Rows are points. The window is the flat piece filled in between its corners: a triangle in 3 columns, a solid with four corners in 4, and so on. A path goes straight from each point to the next, and from the last back to the first. After which points does the path pass through the window?
(in the rows, 128 means zero)

Window (3 x 3):
[[ 67 107 116]
 [166 113 130]
 [171 145 132]]
Path:
(1): [146 139 105]
(2): [143 142 156]
(3): [187 125 146]
(4): [192 130  87]
(5): [175 142  96]
(6): [158 142 171]
(7): [131 135 157]
(8): [147 137  89]
Through the window after points: 5

Window (6 x 6):
[[106  68 142 185 152 125]
 [206 144 149 125 133 122]
 [141 176 155  72 124 103]
 [129 148  99 182 166 102]
 [148 144 140 140 181 102]
 [132 109 207 152 115 117]]
Path:
(1): [131 159 151 136 157 131]
(2): [142 139 153 166 175 166]
(3): [158 109 141 170 156  81]
(4): [127 114 125 157 155  97]
(5): [119 130 123 161 162 145]
(6): [117 149 150 160 165 152]
(7): [127 120 133 156 152  63]
(8): [154 127 144 130 148  75]
Through the window after points: 8

Window, 8 rows:
[[129 116 105 130 146 128 154 153]
 [120 140 136 193  31 126  38  99]
 [171 113 156 120  83  85 162 131]
 [146  79 130 183 166 152 110 134]
 [155 120 151 106  95 151 170 136]
 [ 83 148 168  72 159 118  78 136]
 [169 107 104 147 145 167  19 133]
 [174 156 144 127 147 143 118 144]]
Path:
(1): [170 115 104 136 145 156  63  90]
(2): [140 130 130 111 141 125 132  70]
(3): [121 127 148 120 115 129 110 182]
(4): [150 124 153 144 108 128  98 156]
(5): [150 130 129 119 122 127 112  55]
(6): [144 119 110 109 160 134 136  80]
(7): [146 119 141 126 140 136 123 177]
(8): [131 127 161 150  92 120  93 188]
(9): [120 134 139 126 112 134 112  91]
(10): [141 118 128 131 109 130 124 103]
(11): [139 100 162 139  94 130 126 200]
(12): [146 111 123 145 132 150  59 178]
Through the window after points: 2, 12

Window, 11 rows:
[[145  87  98 138 117 148 156 150 168 232 120]
 [106 145 156 151 107 162 166 151 174 164 135]
 [143  58 164 177 102 151 119 158 138 217  87]
 [177 175 108 106 198 140  83 131 119  43 165]
 [126 135 138 124  71 108 118 149 144 195 146]
 [124  60 103 120 117 136 142 134 115  69 147]
 [141 131 122 137 134  88 177 113 114 105 116]
 [138 172 125  92 191 162  95  62  91  83 181]
 [176 104 129 152  49 166 164 137 145 186 106]
 [147  88 114 156 113 110 128  85 176  89 136]
 [163  93 166  82 122 105 172 111 166  86 142]]
Path:
(1): [131 109 105  90 107 137 122 112 155 110  84]
(2): [165 106 130 144 124 123 143 110 132 123 150]
(3): [165  99 131 149 142 140 158 121 131 126 164]
(4): [135 120 115  98 119 153 121 116 151 135  90]
(5): [139 113 121 126 100 129 139 144 150 136 105]
(6): [162 104 152 172 122 130 146 146 126 156 177]
(7): [158  95 140 178 139  96 178 140 133 145 195]
(8): [137 139 118 107 124 128 131 112 121 108  71]
(9): [120 138 123  98 101 159 119 107 151  97  76]
(10): [155 108 149 159 130 121 149 137 115 150 180]
(11): [161  92 126 161 135 126 149 151 121 129 194]
(12): [123 109 129 112 115 147 134 126 148 112 106]
Through the window after points: 7, 11

Window, 14 rows:
[[150 108 105 199 164 131 125  72  95 215 175 169  82 125]
 [149 152 191 123 111 163  65 154 157  76 150 193 155 133]
 [166 143 145 120 101  95 150 123 161 134  85 159 116 109]
 [101  60 167  96 111  49 130 146 105 166 146 110 151 138]
 [153 112  97 201 132 106 127 141 131 119 173 164  50 143]
 [ 75  70 121 151 158  55 168 128 156 151 132 162 134 134]
 [157 129 116 102 134 183 121 179 105 158 142 125  97 121]
 [ 78 181 130 128  96 107 106 150 163 140 148 106 161 115]
 [159 189 169 166 161 174 118 109  95 142 113  82 153 119]
 [143  97 195 174 123 168 116 151 146 155 138 150  94 131]
 [129 123 110 146 134 109  56 192 175 158 101 163 114 130]
 [123  81 128 175 100  93 165 136  98 159 101 170 174 107]
 [161 128 110 130  86 189 106 132 172  74 103  76 169 116]
 [127 118 168 186 137 154 101  83 103 134  80 190  65 108]]
Path:
(1): [138 106 129 146 128 114 118 138 157 123 128 133 129  86]
(2): [132 115 141 155 140 129 105 145 134 141 139 146 122 103]
(3): [121 124 146 153 119 150 114 142 122 151 123 148 124 182]
(4): [134 150 128 145 114 161 123 132 112 144 106 134 116 200]
(5): [141 141 149 148 147 137 111 140 126 147 134 119 134  82]
(6): [132 105 131 150 127 121 128 147 122 144 131 136 140  80]
(7): [127 127 129 136 111 135 150 139 111 165 107 166 122 203]
(8): [125 126 130 134  98 135 133 134 131 139 102 132 146 186]
Through the window after points: 4, 6, 8

Window:
[[135 137 139  82 136 145 195 133 155 149 151 115 141 154]
 [117 163 161 116 119  86  96  88 122  32 113 141 114 106]
 [127 145 129 132 114 154 147  65 122 166 155 105 191 139]
 [ 96 118 138 181 166 159  83 158 187  84 128 105  93 106]
 [140 162  92 153 126 121  92 134 116  57  60 153 131 116]
 [110  50 129 174 136 153 100 101 187  72  68 119  88 120]
 [103 118  71 132 161  86  93 110 131  84 130 126 125 138]
 [ 35  79 129 136 169 210  74 129 194  76  76 115  97 140]
 [120 120 128  96  61 135 138 125 147 149 173 145 180 132]
 [136 112 113 144 156 121 101 107 139   7  97 150 180  85]
 [115 139 136 132 140 118 160 102 115 164 165 197 165 148]
 [128 143 108 121  82 170 188  88 112 108 194 146 145 138]
 [156 133 113  85 131 167 125  90 143 152 166 155 131 112]
 [136  98 147 104 118 162 143 126  77 144 168 124 150 139]]
Path:
(1): [113 128 114 132 133 139 130  95 130 114 127 142 143  91]
(2): [145 131 124 126 127 145 114 117 142  86 135 135 158 157]
(3): [144 132 140 129 128 153 103 134 153  84 158 142 144 186]
(4): [ 95 120 106 124 121 144 163 103 132 143 129 123 125  59]
(5): [ 90 114 116 106 135 155 163 116 118 122 134 121 137  68]
(6): [150 133 125 145  97 158 119  97 137  87 173 152 141 202]
(7): [142 132 123 126 120 148 118 111 140 113 138 141 140 150]
(8): [107 134 111 118 118 139 144 111 127 113 133 134 131 111]
Through the window after points: 1, 3, 5

Window (14 x 14):
[[108 177 113 179 184 148  76  63 163 165 178  86 162 178]
 [166  96 100 112 129 166 199 176 128 119 143 158 132 125]
 [109 105 104  80 116 122 163  90 116  92 104 155 148 163]
 [131  44 124  72 137 134 127 136  78 119 113 147 197 134]
 [114  86 151 183 117 127 155 120  71 135 219 181 125 124]
 [178 144 132 188 152  96 108  86 158 121 146 135 148 187]
 [108 159 149 186 166 116  85  97 221 148 117 109 126 165]
 [136 108 113 181  85 140 138 182  49  92 164 154 143 116]
 [139  97 173 100 119 146 140  91  99  93 150 106 145 139]
 [155 113 144  84  97 123 109 106  92 147 111 147 111 180]
 [137  76 108 108 163 122 167 124  86 115  99 115 113 146]
 [125 114 164 104 150 155 183 111  81 129  92 152 165 161]
 [114 147 139 153 158  98 152 165  64 121 229 154 162  78]
 [132  76 117  82 105 115 205 127 102 148  95 103 178 140]]
Path:
(1): [135 123 112 132 140 128 122 106 104 143 119 149 141 123]
(2): [158 108 115 131 125 145 153 102 106 130 115 132 143 100]
(3): [130  96 150 100 130 141 164 139 111 102 157 131 144 166]
(4): [104 140 135 118 159 142 115 133 123 115 169 120 144 242]
(5): [135 134 118 164 150 136 132  54 133 161 121 119 166  83]
(6): [167 132 128 164 135 100 124  67 107 137 122 146 128 108]
(7): [135 120 139 140 148 124 141 138 123 112 169 130 158 174]
(8): [129 103 125 137 137 128 158 138 101 117 151 137 138 171]
(9): [139 103 130 136 137 135 144 110 102 132 136 145 136 114]
(10): [141 129 120 127 137 134 130  91 108 122 132 147 161  96]
(11): [126 107 132 123 134 115 155 127 105 112 146 137 147 165]
(12): [108  91 141 133 138 125 152 155 125 116 191 119 170 216]
Through the window after points: 2, 4, 6, 8, 10

Window:
[[152 106 135 132 131 146 161 119 139 173  91 161 118 174]
 [116 131 138 105 115 139 118 125 118 163 121 134 147 104]
 [118 103 101 129 116 150 127  90  83 136 146  32 132  88]
 [ 85 135 144 140 133 143 150 131 132 139 160 157  68 154]
 [ 78 122 158 148 138 108 119 141 128 119  99 165  46 143]
 [119 119 161 145 137 117 117  96 146 127 126 164 158 165]
 [137 141  57 147 123 131 122 133 139 184 102 162 155 151]
 [165 126 131 122  97 105 185 128  81 115 137 118 137 139]
 [133 111 134 154  96 143 120 140 161 121 123 175 148 137]
 [143 116 150 145 152 116 112 161 143 121 139 142 131 143]
 [  7 113 138 162 132  93 177 209 115 110  81 108 143  85]
 [128  82 111  85 133 140 142 110 126 122 113 160 168 128]
 [146 162  87 134 134 162 131 130 157 137  84 147 155 152]
 [136 101 145 126 133 161 128 122  81 125 118 167 140 154]]
Path:
(1): [100 118 133 123 115 126 133 149 121 128 124 128 143 151]
(2): [130 123 111 160 140 132 144 113 119 134 111 155 130  89]
(3): [145 134 117 135 172 133 147 112 114 131 104 186 150 102]
(4): [109 120 116 126  83 141 118 144 158 139 117 107 132 188]
(5): [ 97 123 136 116 126 124 118 138 126 136 125 137 125 164]
(6): [129 120 148 161 135 129 137 116 135 129 103 166 121 107]
(7): [121 115 140 145 134 127 144 122 117 135 125 148 124 115]
(8): [108 106 136 112  93 127 119 152 133 136 108 134 130 193]
(9): [104 123 133 116 100 127 121 132 127 140 124 116 131 169]
(10): [135 124 135 128 142 132 152 127 105 142 114 163 135  73]
(11): [128 112 138 148 139 133 174 125 121 139 117 171 134 115]
(12): [122 123 125 103 101 121  95 152 128 125 109 129 140 193]
Through the window after points: 3, 5, 9
